Each row of a before or after table is a point. The points were changed in one or more steps. Then noise was added and the rows were shuffled. The steps act on how far a point lies along the listed directions, d1 being the first. Write out the steps. A step turns or swaps two directions, mirrors them in a line or flattens them onto one, adds a multiple of one to another, or multiplies one. Angles are multiples of 10 degrees, from the lower direction toward the higher: turns from -170 to 170, lines from 10 to 170 but not 90. Use the fewest steps. Two steps may share a direction if one is a turn and the other turns, adds or multiplies; they go together, in the order done. Otherwise the lowest direction goes first.

Directions:
(1): [0.27 0.44 0.37]
(2): [-0.25  0.46 -0.36]
Before (13 x 3)
[[-0.04  0.08  0.43]
 [-0.10 -0.48 -0.08]
 [-0.31 -0.37  0.03]
 [ 0.26  0.34  0.35]
 [ 0.44  0.46  0.28]
 [ 0.20  0.58  0.18]
 [ 0.14  0.08  0.31]
 [ 0.07  0.04  0.09]
 [-0.49 -0.69 -0.50]
 [ 0.42  0.15  0.45]
 [-0.39  0.72 -0.63]
 [ 0.32 -0.42 -0.13]
 [ 0.39  0.21  0.50]]
After (13 x 3)
[[ 0.28  0.92  0.30]
 [ 0.55 -0.32  0.36]
 [-0.26 -0.04 -0.35]
 [-0.64  0.46 -0.65]
 [ 0.30 -0.29  0.41]
 [-0.42  0.02 -0.20]
 [-0.13 -0.24  0.29]
 [ 0.05 -0.23 -0.52]
 [ 0.28 -0.51  0.25]
 [ 0.07 -0.06  0.03]
 [ 0.07 -0.32  0.19]
 [ 0.29 -0.54  0.27]
 [ 0.40 -0.01  0.47]]
Steps: turn d1 and d2 by -70 degrees

Directions:
(1): [0.03 0.59 0.17 0.39]
(2): [ 0.41 -0.31 -0.14  0.50]
Before (13 x 4)
[[ 0.21  0.08  0.17  0.47]
 [ 0.16 -0.20  0.07  0.48]
 [-0.20  0.61  0.14 -0.09]
 [ 0.19  0.06  0.08  0.74]
 [ 0.18 -1.22 -0.54 -0.21]
 [-0.50  0.70  0.06 -0.22]
 [ 0.18 -0.26 -0.05  0.14]
 [-0.42  0.00  0.00 -0.80]
 [-0.42  0.33  0.18 -0.55]
 [-0.30  0.22  0.04 -0.15]
 [ 0.39 -0.43  0.06 -0.05]
 [ 0.55  0.20 -0.23  0.38]
 [-0.10 -0.10 -0.04 -0.08]]
After (13 x 4)
[[ 0.02 -0.14 -0.01  0.14]
 [ 0.13  0.72 -0.03  0.09]
 [-0.03  0.27  0.23  0.41]
 [ 0.53  0.01  0.18  0.33]
 [-0.26  0.64  0.27  0.28]
 [ 0.73 -0.44 -0.34  1.06]
 [-0.10  0.38  0.32  0.12]
 [-0.23 -0.14 -0.06 -0.27]
 [ 0.19  0.06 -0.01  0.33]
 [-0.48 -0.15 -0.21 -0.69]
 [ 0.05 -0.78 -0.28 -0.36]
 [-0.26  0.04  0.02 -0.63]
 [-0.18 -0.44 -0.10 -0.68]]
Steps: turn d1 and d2 by -70 degrees

Directions:
(1): [-0.45  0.21 -0.12  0.17 -0.46 -0.41  0.13 -0.61]
(2): [ 0.73 -0.08 -0.34 -0.19 -0.38 -0.21  0.43 -0.04]
(3): [-0.22 -0.39 -0.42  0.51 -0.44  0.27 -0.02  0.40]
(4): [ 0.03 -0.50  0.77  0.05 -0.29  0.17  0.28 -0.16]
(5): [-0.12 -0.09  0.21  0.12  0.08 -0.80  0.13  0.56]
Before (10 x 8)
[[ 0.26 -0.04  0.35 -0.34 -0.09  0.18 -0.03 -1.32]
 [-0.06  0.60  0.44 -0.09 -0.04 -0.60  0.29 -1.11]
 [ 0.47 -0.16 -0.29  0.02 -0.14  0.36 -0.05  0.33]
 [ 0.42  0.07  0.27 -0.18  0.09 -0.50  0.27 -0.11]
 [-0.57 -0.79  0.10  0.74 -0.70  0.13  0.19  0.00]
 [ 0.22  0.07 -0.26 -0.26  0.00  0.19 -0.09 -0.46]
 [-0.50  0.38  0.09 -0.05  0.38  0.05 -0.11 -0.10]
 [ 0.34 -0.14 -0.02 -0.26  0.59  0.11 -0.20  0.48]
 [ 0.05  0.05 -0.52  0.02  0.44  0.08  0.03 -0.09]
 [-0.27  0.09  0.57 -0.02  0.22  0.29 -0.04  0.34]]
After (10 x 8)
[[ 0.48 -0.14 -0.09 -0.27  0.53  0.24 -0.16  0.36]
 [ 0.17  0.18  0.25 -0.19  0.19  0.21 -0.01 -0.51]
 [-0.45 -0.76 -0.01  0.66 -0.79  0.31  0.21 -0.15]
 [ 0.51 -0.01  0.24 -0.24 -0.20  0.00  0.44  0.37]
 [-0.33 -0.12  0.88 -0.06  0.24 -1.00 -0.06 -0.42]
 [-0.20 -0.12  0.05  0.22  0.21  0.41 -0.42  0.45]
 [-0.09  0.03 -0.38  0.10  0.50 -0.15  0.02  0.10]
 [ 0.27  0.24 -0.22 -0.21 -0.03 -0.49  0.44  0.07]
 [-0.03  0.58  0.46 -0.08 -0.07 -0.81  0.37 -0.98]
 [-0.33  0.05  0.12 -0.03  0.29 -0.38 -0.26  0.07]]
Steps: add 0.3 times d3 to d2; turn d2 and d5 by -150 degrees

Directions:
(1): [-0.57  0.43  0.37  0.29  0.47  0.05  0.37 -0.37 -0.17 -0.14 -0.42]
(2): [ 0.12  0.51 -0.37  0.26  0.43 -0.76 -0.12  0.32  0.00 -0.18  0.27]
(3): [-0.23  0.11 -0.08 -0.45  0.02 -0.13 -0.56  0.23  0.44 -0.07 -0.77]
(4): [ 0.25 -0.05 -0.76 -0.07  0.61  0.48  0.26 -0.15  0.21  0.23 -0.16]
Before (12 x 11)
[[-0.02 -0.45  0.13 -0.39 -0.35 -0.12  0.02 -0.02  0.35  0.06 -0.03]
 [ 0.38 -0.35 -0.13 -0.27 -0.07  0.24 -0.05  0.02  0.17 -0.09  0.07]
 [ 0.12 -0.57 -0.58 -0.47  0.15  0.43 -0.40 -0.01  0.44  0.00 -0.66]
 [ 0.47 -0.61 -1.00 -0.26  0.54  0.49  0.40 -0.27  0.15  0.43 -0.08]
 [-0.29 -0.07  0.47  0.28 -0.08  0.18  0.14 -0.35  0.10 -0.34 -0.07]
 [ 0.34 -0.11 -0.37 -0.17 -0.23 -0.08  0.02  0.20  0.01  0.34  0.27]
 [-0.19 -0.31  1.16 -0.18 -0.84 -0.05 -0.30  0.06  0.01 -0.12 -0.28]
 [-0.02 -0.31 -0.37 -0.24  0.46  0.86  0.18 -0.25  0.22  0.31 -0.78]
 [ 0.20 -0.05 -0.44 -0.30  0.33  0.13 -0.10 -0.04  0.38  0.24 -0.50]
 [ 0.59 -0.29 -0.37  0.17  0.16 -0.22  0.28  0.28 -0.08 -0.02  0.77]
 [ 0.06 -0.52  0.61 -0.27 -0.92  0.03 -0.40 -0.05 -0.25  0.12 -0.01]
 [ 0.17  0.28 -0.99 -0.23  0.61  0.15 -0.01  0.15  0.34  0.36 -0.46]]
After (12 x 11)
[[-0.44  0.01  0.41 -0.12 -0.19 -0.63 -0.68  0.22  0.12 -0.50 -0.58]
 [-0.49  0.72  0.55  0.28 -0.06 -0.82 -0.10  0.19 -0.28 -0.18 -0.14]
 [ 0.22 -0.41  0.44  0.21 -0.35 -0.17  0.35  0.11 -0.32 -0.14  0.75]
 [-0.23  0.34  0.43  0.02  0.01 -0.63 -0.23  0.08  0.03 -0.14 -0.34]
 [ 0.07 -0.02  0.20 -0.11 -0.54 -0.31 -0.04  0.18 -0.16  0.18  0.27]
 [-0.64 -0.14  1.11  0.07 -0.49 -0.59  0.03 -0.19 -0.39 -0.23 -0.21]
 [ 0.43 -0.58 -0.42 -0.57 -0.40  0.30 -0.51  0.08  0.19  0.35 -0.30]
 [-0.70  0.22  0.76  0.00 -0.01 -0.11 -0.25 -0.01 -0.04 -0.19 -0.92]
 [-0.02 -0.20 -0.19  0.05  0.23  0.47  0.13 -0.33  0.39 -0.15 -0.27]
 [ 0.08 -0.17  0.39 -0.21 -0.33 -0.09 -0.22  0.07  0.06 -0.28 -0.01]
 [ 0.55 -0.49 -0.61 -0.55  0.06  0.49 -0.31  0.20  0.64  0.31 -0.51]
 [ 0.00 -0.37  0.01 -0.44 -0.25 -0.26 -0.07  0.10  0.45  0.02 -0.07]]
Steps: mirror d1 and d4 in the line at 20 degrees; turn d2 and d3 by -40 degrees

Directions:
(1): [ 0.32 -0.03 -0.54  0.34  0.31 -0.50 -0.33 -0.19 -0.22  0.87  0.12  0.02
  0.21 -0.09]
(2): [-0.08  0.14 -0.33  0.32  0.58  0.26 -0.29 -0.02 -0.23 -0.57  0.45 -0.72
 -0.09 -0.17]
Before (14 x 14)
[[-0.09  0.13 -0.33  0.39  0.48  0.06 -0.27  0.07 -0.35 -0.76  0.74 -0.81
   0.00 -0.10]
 [-0.22 -0.20  0.28 -0.17 -0.37 -0.43 -0.05  0.19  0.07  0.67 -0.24  0.47
   0.29  0.17]
 [ 0.21 -0.02 -0.59  0.16  0.57 -0.09 -0.45 -0.15 -0.02  0.32  0.11 -0.37
  -0.10 -0.21]
 [-0.39 -0.10  0.38 -0.49 -0.28  0.34  0.18  0.19  0.20 -0.29 -0.05  0.07
  -0.20 -0.10]
 [ 0.04 -0.08  0.01 -0.32 -0.14 -0.48  0.11 -0.30 -0.02  0.93 -0.35  0.35
   0.30  0.18]
 [-0.15  0.20 -0.14  0.31  0.32  0.14 -0.16 -0.05 -0.07 -0.22  0.02 -0.26
   0.05 -0.05]
 [ 0.11  0.02 -0.03  0.26  0.20 -0.10 -0.24 -0.19 -0.24  0.19  0.25 -0.12
   0.03 -0.02]
 [ 0.47 -0.25 -0.89  0.50  0.62 -0.85 -0.50 -0.55 -0.30  1.05  0.14 -0.14
   0.39 -0.18]
 [ 0.04  0.14 -0.31 -0.02  0.13 -0.06 -0.06 -0.05 -0.01  0.06 -0.09 -0.21
   0.07  0.21]
 [-0.10 -0.19  0.69 -0.44 -0.65  0.19  0.57 -0.09  0.31 -0.50 -0.37  0.63
   0.27 -0.23]
 [-0.04  0.07  0.16  0.00 -0.09  0.25 -0.02  0.16 -0.01 -0.19 -0.05 -0.05
  -0.21  0.15]
 [-0.02 -0.12  0.61 -0.44 -0.71 -0.20  0.22 -0.20  0.34  0.27 -0.67  0.75
   0.03  0.09]
 [ 0.14 -0.15  0.56 -0.25 -0.69 -0.14  0.45  0.21  0.49  0.92 -0.91  1.08
   0.33  0.37]
 [ 0.65 -0.13 -0.14 -0.03 -0.30 -0.57 -0.13 -0.03 -0.09  0.85 -0.36  0.53
   0.13  0.10]]
After (14 x 14)
[[-0.17  0.22 -0.17  0.35  0.38  0.19 -0.19 -0.05 -0.10 -0.31  0.07 -0.36
   0.04 -0.07]
 [ 0.56 -0.16  0.16 -0.24 -0.57 -0.44  0.06  0.02  0.05  0.62 -0.49  0.69
   0.08  0.17]
 [ 0.01  0.09  0.06  0.07 -0.01  0.17 -0.07  0.12 -0.05 -0.07 -0.01 -0.05
  -0.17  0.11]
 [ 0.05  0.06  0.04  0.20  0.18  0.00 -0.17 -0.15 -0.21 -0.01  0.24 -0.19
  -0.03 -0.02]
 [-0.25 -0.24  0.41 -0.29 -0.55 -0.42  0.03  0.23  0.16  0.69 -0.36  0.62
   0.28  0.22]
 [ 0.00  0.15 -0.28 -0.05  0.12 -0.01 -0.04 -0.02  0.02 -0.06 -0.07 -0.25
   0.06  0.21]
 [-0.04 -0.11  0.26 -0.50 -0.37 -0.39  0.27 -0.24  0.10  0.79 -0.46  0.50
   0.27  0.25]
 [-0.11  0.17 -0.48  0.50  0.70  0.15 -0.40  0.05 -0.42 -0.95  0.87 -1.08
  -0.02 -0.15]
 [ 0.17 -0.23  0.69 -0.39 -0.94 -0.26  0.56  0.21  0.61  1.18 -1.11  1.41
   0.37  0.46]
 [ 0.18 -0.23 -0.41  0.19  0.39 -0.38 -0.22 -0.39 -0.13  0.25  0.07 -0.20
   0.17 -0.09]
 [-0.28 -0.13  0.22 -0.37 -0.19  0.14  0.08  0.11  0.13  0.07 -0.02  0.09
  -0.10 -0.13]
 [ 0.07 -0.21  0.49 -0.34 -0.61 -0.09  0.47 -0.19  0.25  0.04 -0.41  0.79
   0.39 -0.22]
 [ 0.06 -0.16  0.61 -0.49 -0.83 -0.38  0.25 -0.25  0.38  0.59 -0.79  0.98
   0.08  0.12]
 [ 0.10  0.01 -0.44  0.09  0.56  0.13 -0.36 -0.09  0.03 -0.07  0.13 -0.48
  -0.21 -0.19]]
Steps: multiply d1 by 0.4; multiply d2 by 1.3

Directions:
(1): [-0.14  0.25 -0.43  0.67 -0.36 -0.24  0.06 -0.22 -0.59 -0.16  0.59  0.22
  0.15 -0.21  0.59 -0.09 -0.42  0.13  0.02  0.57]
(2): [-0.73  0.12 -0.31 -0.15  0.32 -0.43  0.31  0.38 -0.61 -0.22 -0.19  0.19
 -0.01 -0.06 -0.36 -0.01  0.27 -0.11  0.85 -0.18]
(3): [-0.18  0.19  0.73  0.27 -0.45 -0.43 -0.08 -0.53  0.09 -0.28  0.19  0.35
 -0.19 -0.41 -0.37 -0.27  0.75 -0.23 -0.16 -0.04]
(4): [ 0.05  0.17 -0.23 -0.81 -0.25 -0.37  0.05 -0.13 -0.23  0.22  0.36  0.69
  0.02  0.60  0.02  0.04  0.16  0.59 -0.42 -0.28]
(5): [ 0.15 -0.74 -0.46 -0.15 -0.61  0.01  0.46 -0.59  0.37 -0.07  0.03  0.08
 -0.20  0.09 -0.53 -0.12 -0.31 -0.05  0.53  0.21]
Before (10 x 20)
[[ 0.03 -0.29  0.40  0.19 -0.09  0.14  0.22 -0.45  0.47 -0.18 -0.39 -0.20
  -0.36 -0.26 -0.37 -0.04  0.22 -0.45  0.17  0.03]
 [ 0.13 -0.01 -0.67  0.03 -0.10  0.03  0.08  0.32 -0.25  0.02  0.25  0.01
   0.13  0.38  0.52  0.05 -0.63  0.17  0.03  0.35]
 [-0.39 -0.35 -0.26  0.25  0.67  0.39  0.25  0.52  0.14 -0.18 -0.75 -0.81
  -0.22 -0.26 -0.53  0.12 -0.18 -0.66  1.30 -0.23]
 [-0.52  0.34 -0.28  0.05  0.69 -0.13 -0.26  0.51 -0.37  0.21 -0.27  0.04
   0.11 -0.11  0.10  0.08 -0.10 -0.04  0.25 -0.37]
 [-0.15 -0.25  0.21 -0.29 -0.16 -0.23 -0.01 -0.24  0.50  0.02 -0.17  0.30
  -0.29 -0.09 -0.63 -0.23  0.45 -0.11  0.27 -0.28]
 [-0.50  0.25 -0.25  0.15 -0.31 -0.62  0.24 -0.09 -0.75 -0.35  0.31  0.38
   0.12 -0.41 -0.07 -0.03  0.27 -0.10  0.58  0.09]
 [-0.30 -0.36 -0.07 -0.52 -0.18 -0.23  0.32 -0.19  0.28  0.00 -0.26  0.43
  -0.19  0.12 -0.92 -0.13  0.53 -0.02  0.62 -0.33]
 [-0.05  0.14 -0.42 -0.14 -0.27 -0.12  0.17 -0.07 -0.25  0.17  0.21  0.17
   0.27  0.25  0.24  0.18  0.07 -0.05 -0.13 -0.09]
 [-0.31  0.29  0.02  0.75 -0.24 -0.20  0.08 -0.25 -0.76 -0.29  0.34  0.27
  -0.12 -0.26  0.00 -0.14  0.09 -0.21  0.08  0.32]
 [-0.72  0.22 -0.17 -0.38 -0.10 -0.67  0.24  0.11 -0.35 -0.30 -0.38  0.46
  -0.16 -0.16 -0.55 -0.11  0.54  0.00  0.63 -0.05]]
After (10 x 20)
[[ 0.20  0.01 -0.16  0.27  0.46  0.40 -0.49  0.16  0.30  0.43 -0.21 -0.30
   0.12 -0.10  0.40  0.12 -0.56 -0.04 -0.32 -0.13]
 [-0.31  0.65 -0.02  0.67  0.01 -0.33 -0.15  0.38 -0.67 -0.25  0.40  0.09
   0.16 -0.16  0.71 -0.06 -0.05 -0.08 -0.15  0.37]
 [ 0.10 -0.48  0.36 -0.28 -0.07  0.10 -0.05 -0.27  0.91  0.10 -0.41  0.00
  -0.34 -0.11 -0.70 -0.20  0.35 -0.20  0.26 -0.27]
 [ 0.37 -0.18 -0.20  0.90 -0.70  0.14  0.03 -0.55 -0.04 -0.19  0.44 -0.24
   0.15 -0.61  0.47 -0.05 -0.60 -0.20  0.05  0.67]
 [-0.24  0.21 -0.25  0.47 -0.12 -0.04  0.10  0.04 -0.30 -0.01  0.02 -0.17
   0.28 -0.22  0.28  0.11  0.11 -0.43  0.16  0.11]
 [ 0.21 -0.11 -0.59  0.83 -0.66  0.13  0.19 -0.59 -0.56 -0.10  0.63  0.22
  -0.06 -0.02  0.36 -0.09 -0.71  0.05 -0.11  0.68]
 [ 0.88  0.20  0.95 -0.40 -0.06  0.52 -0.67 -0.27  1.03  0.39 -0.01 -0.22
  -0.26  0.33  0.12  0.12  0.35  0.12 -1.31 -0.54]
 [ 0.20 -0.26  0.31 -0.57 -0.27 -0.05  0.21 -0.56  0.49  0.10 -0.17  0.28
  -0.38  0.29 -0.43  0.03  0.39  0.04 -0.29 -0.29]
 [ 0.35 -0.37  0.18  0.44 -0.39  0.42 -0.13 -0.30  0.87 -0.14 -0.50 -0.51
  -0.20 -0.49 -0.13 -0.11 -0.22 -0.33 -0.05  0.51]
 [ 0.16 -0.47  0.75  0.10 -0.08  0.34 -0.12 -0.30  1.03 -0.01 -0.55 -0.21
  -0.25 -0.31 -0.83 -0.15  0.63 -0.46  0.13 -0.24]]
Steps: multiply d1 by 1.6; turn d2 and d4 by -140 degrees; swap d3 and d5

Directions:
(1): [ 0.30 -0.75 -0.42 -0.38  0.45  0.39  0.39  0.32 -0.12 -0.03  0.40  0.34
  0.23  0.47 -0.33  0.31  0.53 -0.02  0.05  0.14  0.25  0.29 -0.21  0.59]
(2): [ 0.31  0.61 -0.50 -0.20  0.39 -0.53  0.39  0.24  0.21 -0.03  0.07  0.48
  0.47 -0.21  0.38  0.02  0.08 -0.13  0.38 -0.11  0.14 -0.85 -0.38 -0.16]
(3): [-0.02  0.19 -0.35  0.05 -0.49 -0.45 -0.02  0.22  0.50 -0.74  0.21  0.31
 -0.10 -0.08 -0.81 -0.42  0.10  0.27 -0.01 -0.33  0.29  0.59 -0.22 -0.30]
(4): [-0.08  0.68 -0.16 -0.20  0.32 -0.15  0.02 -0.55 -0.44 -0.59 -0.44 -0.07
 -0.19  0.05 -0.47  0.09 -0.10 -0.53 -0.25  0.39 -0.32  0.11 -0.40  0.68]
(5): [-0.32  0.28 -0.32 -0.64 -0.10 -0.26 -0.10  0.79  0.49  0.45  0.05 -0.38
 -0.25  0.42 -0.06  0.16  0.04 -0.28 -0.84  0.05 -0.33 -0.11  0.14 -0.03]
Before (9 x 24)
[[-0.08 -0.19 -0.18 -0.09  0.22  0.35  0.07 -0.49 -0.66 -0.46 -0.23  0.37
  -0.08  0.16 -0.35  0.04  0.24 -0.25  0.24  0.38 -0.41  0.42 -0.35  0.73]
 [-0.12 -0.44  0.25  0.13 -0.25  0.42 -0.25  0.26  0.45  0.56  0.27 -0.43
  -0.33  0.26  0.17  0.20 -0.17 -0.10 -0.16  0.04  0.06  0.48  0.31 -0.08]
 [-0.50  0.82  0.18 -0.14 -0.33 -0.56 -0.30 -0.12  0.25 -0.17 -0.15 -0.55
  -0.49 -0.44  0.23 -0.17 -0.36 -0.31 -0.51 -0.10 -0.70 -0.66  0.35 -0.29]
 [ 0.46 -0.46 -0.40  0.21 -0.08  0.06  0.10 -0.84 -0.22 -1.39  0.04  0.80
  -0.03  0.05 -0.85 -0.34  0.28  0.03  0.62  0.14  0.22  0.84 -0.44  0.60]
 [-0.11 -0.05  0.10 -0.38  0.24  0.52 -0.16  0.43 -0.04  0.88  0.18 -0.48
   0.08  0.36  0.41  0.59  0.17 -0.18 -0.22  0.38 -0.46 -0.25  0.29  0.52]
 [-0.18  0.56 -0.05  0.01  0.53 -0.36  0.13 -0.16 -0.06  0.29 -0.24 -0.10
   0.58 -0.22  0.90  0.07 -0.18 -0.02  0.28 -0.12 -0.13 -0.99 -0.55  0.07]
 [-0.09 -0.49  0.53  0.40 -0.26  0.42 -0.04 -0.19 -0.32  0.33  0.02 -0.23
  -0.05 -0.06  0.23 -0.03  0.05  0.09 -0.08 -0.09  0.19  0.18  0.09 -0.05]
 [ 0.07  0.69  0.49  0.61  0.44 -0.27 -0.20 -1.33 -0.71 -0.55 -0.88  0.26
   0.56 -0.41  0.19 -0.20 -0.14 -0.22  0.46  0.25 -0.12 -0.33 -0.17  0.26]
 [ 0.44 -0.15 -0.67 -0.35  0.68  0.17  0.45  0.45 -0.01  0.59  0.49  0.38
   0.43  0.11  0.59  0.27  0.33 -0.31  0.23 -0.16  0.09 -1.02 -0.14 -0.10]]
After (9 x 24)
[[-0.10 -0.20  0.30  0.08 -0.06  0.11 -0.12 -0.69 -0.48 -0.58  0.06 -0.11
  -0.25 -0.31 -0.22  0.04  0.00 -0.11 -0.05  0.09 -0.35  0.16  0.14  0.42]
 [ 0.03  1.20 -0.38 -0.35  0.63 -0.81  0.04 -0.22  0.02 -0.28 -0.71  0.37
   0.62  0.12  0.10  0.02  0.09 -0.55 -0.24  0.25 -0.15 -0.72 -0.37  0.33]
 [-0.16  0.00  0.08 -0.06 -0.11 -0.03  0.09  0.56  0.24  0.46  0.17 -0.23
  -0.03  0.18  0.20  0.05  0.14 -0.07 -0.52 -0.14  0.05 -0.08  0.02 -0.11]
 [ 0.07  0.80 -0.79 -0.59 -0.01 -0.73  0.01  0.21  0.56 -0.32 -0.21  0.27
   0.00  0.14  0.03 -0.16  0.05 -0.43 -0.31  0.08 -0.37 -0.43 -0.26  0.15]
 [-0.12 -0.44  0.25  0.23 -0.29  0.42 -0.19  0.31  0.50  0.48  0.34 -0.36
  -0.33  0.31  0.12  0.23 -0.12 -0.03 -0.07 -0.07  0.11  0.54  0.35 -0.11]
 [-0.02  0.09  0.16  0.24  0.48 -0.08  0.13 -0.52 -0.32 -0.25 -0.14  0.21
   0.59 -0.24  0.36 -0.04 -0.01  0.22  0.68 -0.14  0.21 -0.34 -0.56  0.24]
 [ 0.47 -0.41  0.04  0.58  0.23  0.43  0.10 -0.53 -0.39  0.03  0.45  0.42
   0.32 -0.42  0.31 -0.14  0.05  0.16  0.80 -0.33  0.31 -0.41 -0.08 -0.34]
 [-0.06 -0.23  0.41  0.17 -0.15  0.64 -0.31 -0.24 -0.16  0.24  0.20 -0.32
  -0.06  0.02  0.13  0.18  0.18  0.24  0.18  0.22 -0.19  0.28  0.32  0.32]
 [-0.34  0.49 -0.38 -0.34  0.11 -0.22 -0.01 -0.01 -0.10 -0.12 -0.34  0.27
  -0.13  0.09 -0.10 -0.04  0.07 -0.53 -0.22  0.25 -0.66 -0.09 -0.19  0.25]]
Steps: flatten d1 and d4 onto the line at 100 degrees; mirror d2 and d5 in the line at 150 degrees; multiply d3 by 0.4
